Rows are points. To make a cloud, some directions were put in groups of two or more. Within a group, all points are equally far from the middle, so they leave a hole (a ring in 2 directions, a hollow ball in 3). The other directions are filled evenly. Then the cloud was stretched, turned, moved and blurred a little. How many holes are there, and how many directions does each take, smallest first?
In the rows, 100 means zero.

Cloud, 22 rows:
175, 79, 63
71, 75, 138
71, 68, 61
146, 42, 105
127, 65, 30
78, 112, 51
49, 89, 89
81, 153, 129
170, 96, 63
91, 149, 149
102, 124, 49
108, 139, 67
137, 63, 34
64, 144, 103
170, 70, 54
135, 129, 64
130, 118, 162
67, 137, 150
86, 72, 146
101, 79, 33
157, 73, 40
100, 155, 123
Holes: 1 (3)

Cloud, 28 rows:
115, 142, 145, 111
48, 126, 94, 108
59, 195, 91, 124
72, 150, 64, 53
66, 167, 82, 86
126, 96, 149, 121
90, 177, 94, 79
92, 117, 85, 154
47, 58, 124, 113
63, 160, 99, 95
140, 131, 84, 36
113, 105, 96, 137
115, 102, 156, 80
123, 112, 63, 107
61, 77, 121, 46
98, 147, 112, 66
86, 73, 132, 161
107, 136, 77, 155
58, 92, 104, 60
52, 52, 108, 70
57, 172, 84, 107
131, 154, 102, 82
109, 45, 118, 108
86, 146, 158, 115
131, 176, 98, 102
128, 145, 118, 93
87, 59, 92, 107
137, 77, 104, 76
Holes: 1 (2)

Cloud:
82, 56, 91, 51
94, 98, 79, 44
73, 116, 89, 151
38, 122, 60, 111
92, 92, 195, 93
157, 142, 105, 134
161, 83, 92, 73
35, 49, 124, 92
104, 128, 172, 73
69, 132, 71, 152
84, 51, 63, 108
76, 76, 55, 91
152, 75, 149, 69
98, 90, 112, 157
106, 85, 136, 27
147, 92, 151, 78
87, 50, 72, 138
45, 69, 90, 95
110, 106, 137, 142
108, 136, 111, 39
160, 146, 92, 100
91, 59, 55, 93
140, 159, 109, 102
135, 76, 153, 140
74, 36, 121, 32
29, 127, 132, 114
40, 29, 124, 73
105, 59, 74, 63
96, 130, 170, 92
93, 148, 161, 90
180, 111, 92, 102
40, 97, 72, 72
Holes: 1 (2)

Cloud:
132, 76, 111, 162, 57, 159
69, 104, 106, 41, 53, 105
105, 41, 129, 67, 110, 85
146, 79, 124, 49, 57, 126
164, 101, 148, 50, 62, 107
129, 62, 35, 132, 66, 77
51, 121, 79, 127, 87, 123
109, 95, 166, 103, 94, 113
155, 63, 103, 107, 46, 100
81, 136, 95, 56, 72, 56
146, 123, 149, 105, 8, 86
76, 117, 82, 66, 68, 139
171, 110, 161, 84, 68, 98
135, 127, 134, 167, 47, 149
160, 93, 35, 112, 148, 158
125, 179, 94, 121, 108, 104
83, 131, 77, 53, 75, 60
111, 128, 163, 89, 45, 72
153, 91, 154, 117, 79, 93
97, 148, 139, 130, 79, 113
95, 107, 15, 138, 77, 105
101, 126, 96, 99, 49, 145
166, 61, 69, 85, 87, 160
154, 126, 146, 76, 25, 99
101, 28, 60, 155, 98, 145
117, 177, 123, 129, 65, 56
100, 47, 76, 176, 123, 114
153, 67, 96, 104, 82, 75
86, 99, 132, 47, 45, 94
117, 146, 78, 68, 145, 74
81, 55, 9, 156, 78, 95
99, 147, 59, 83, 140, 137
112, 137, 33, 87, 76, 116
131, 76, 107, 122, 34, 148
128, 38, 58, 121, 85, 147
94, 72, 161, 109, 101, 110
106, 169, 130, 147, 71, 87
61, 109, 64, 108, 59, 32
61, 125, 60, 154, 92, 108
103, 110, 54, 121, 154, 100
152, 73, 26, 162, 58, 106
154, 76, 22, 145, 86, 131
47, 123, 83, 141, 94, 107
128, 161, 75, 134, 5, 79
136, 123, 67, 79, 165, 91
102, 32, 110, 52, 116, 85
88, 134, 82, 100, 120, 52
93, 51, 29, 51, 120, 85
128, 133, 136, 79, 20, 88
88, 26, 96, 105, 99, 58
113, 70, 142, 138, 100, 131
Holes: 2 (2, 2)

Cloud:
106, 80, 87, 99, 101, 101, 131, 89
117, 103, 136, 52, 143, 126, 113, 85
116, 122, 141, 102, 144, 124, 121, 104
105, 85, 101, 119, 106, 131, 126, 111
96, 83, 92, 99, 113, 98, 128, 66
95, 107, 100, 94, 66, 114, 136, 77
108, 113, 79, 132, 139, 141, 97, 100
87, 111, 144, 136, 104, 97, 82, 94
136, 92, 132, 95, 108, 82, 102, 69
123, 109, 105, 139, 130, 138, 104, 80
124, 134, 75, 90, 106, 134, 83, 101
91, 88, 126, 68, 117, 74, 83, 88
87, 106, 136, 81, 114, 80, 59, 75
69, 131, 114, 83, 99, 85, 98, 113
94, 138, 117, 93, 75, 100, 76, 124
71, 99, 88, 66, 124, 111, 113, 114
71, 121, 128, 119, 118, 110, 107, 76
136, 108, 76, 87, 102, 130, 97, 68
140, 103, 140, 109, 105, 113, 115, 61
159, 108, 121, 80, 108, 93, 108, 87
102, 134, 130, 70, 136, 119, 87, 71
103, 64, 75, 71, 142, 122, 76, 57
80, 77, 140, 84, 100, 82, 107, 93
68, 94, 136, 110, 104, 77, 72, 77
97, 121, 117, 63, 98, 129, 85, 59
87, 92, 104, 81, 71, 111, 130, 77
149, 101, 85, 100, 108, 136, 89, 70
100, 86, 159, 103, 79, 98, 131, 111
129, 139, 125, 106, 106, 91, 91, 122
94, 112, 144, 120, 64, 87, 93, 98
83, 85, 117, 81, 101, 135, 77, 80
88, 146, 85, 96, 99, 121, 131, 111
116, 101, 110, 76, 133, 76, 114, 113
155, 104, 118, 88, 98, 105, 84, 75
97, 83, 85, 84, 113, 106, 139, 76
92, 116, 113, 96, 156, 138, 123, 87
90, 83, 120, 133, 110, 121, 116, 88
98, 131, 113, 82, 111, 78, 79, 111
139, 82, 94, 81, 142, 134, 133, 64
100, 72, 91, 117, 114, 134, 91, 53
131, 149, 115, 73, 120, 129, 92, 102
66, 124, 125, 84, 111, 93, 114, 124
132, 111, 99, 65, 132, 110, 95, 48
108, 111, 79, 96, 120, 119, 110, 46
125, 125, 97, 66, 140, 115, 71, 110
110, 97, 107, 103, 117, 107, 142, 134
111, 122, 121, 103, 86, 120, 67, 129
114, 143, 146, 85, 70, 101, 83, 100
123, 87, 95, 98, 106, 143, 105, 111
118, 137, 156, 91, 55, 109, 93, 109
157, 107, 116, 101, 114, 115, 76, 115
117, 139, 125, 114, 135, 110, 73, 85
97, 105, 128, 74, 124, 127, 66, 101
161, 86, 107, 87, 123, 117, 87, 74
110, 93, 100, 81, 186, 106, 96, 64
100, 102, 107, 84, 153, 71, 71, 81
111, 100, 102, 71, 131, 77, 54, 80
81, 113, 113, 76, 135, 143, 115, 65
79, 80, 138, 113, 111, 92, 108, 72
77, 77, 108, 108, 121, 88, 104, 60
117, 136, 69, 81, 123, 136, 91, 101
93, 132, 153, 113, 60, 103, 116, 132
91, 105, 147, 86, 99, 106, 96, 134
104, 100, 87, 50, 103, 100, 90, 88
112, 84, 107, 71, 132, 96, 81, 123
133, 120, 106, 99, 81, 94, 70, 114
85, 124, 87, 108, 161, 131, 78, 67
80, 135, 125, 89, 98, 78, 93, 108
144, 103, 159, 108, 89, 105, 119, 105
141, 107, 91, 81, 134, 117, 128, 53
146, 128, 93, 62, 134, 114, 108, 71
87, 134, 133, 75, 102, 81, 89, 109
114, 85, 151, 113, 115, 107, 128, 83
90, 121, 121, 135, 97, 87, 83, 84
108, 71, 102, 98, 103, 136, 96, 100
63, 116, 133, 96, 100, 115, 138, 76
130, 94, 146, 129, 109, 101, 96, 110
111, 107, 176, 94, 72, 99, 114, 88
110, 109, 106, 62, 152, 108, 80, 51
102, 132, 134, 58, 119, 103, 87, 110
118, 105, 72, 84, 195, 115, 75, 63
95, 102, 144, 62, 93, 120, 106, 125
Holes: 2 (3, 4)
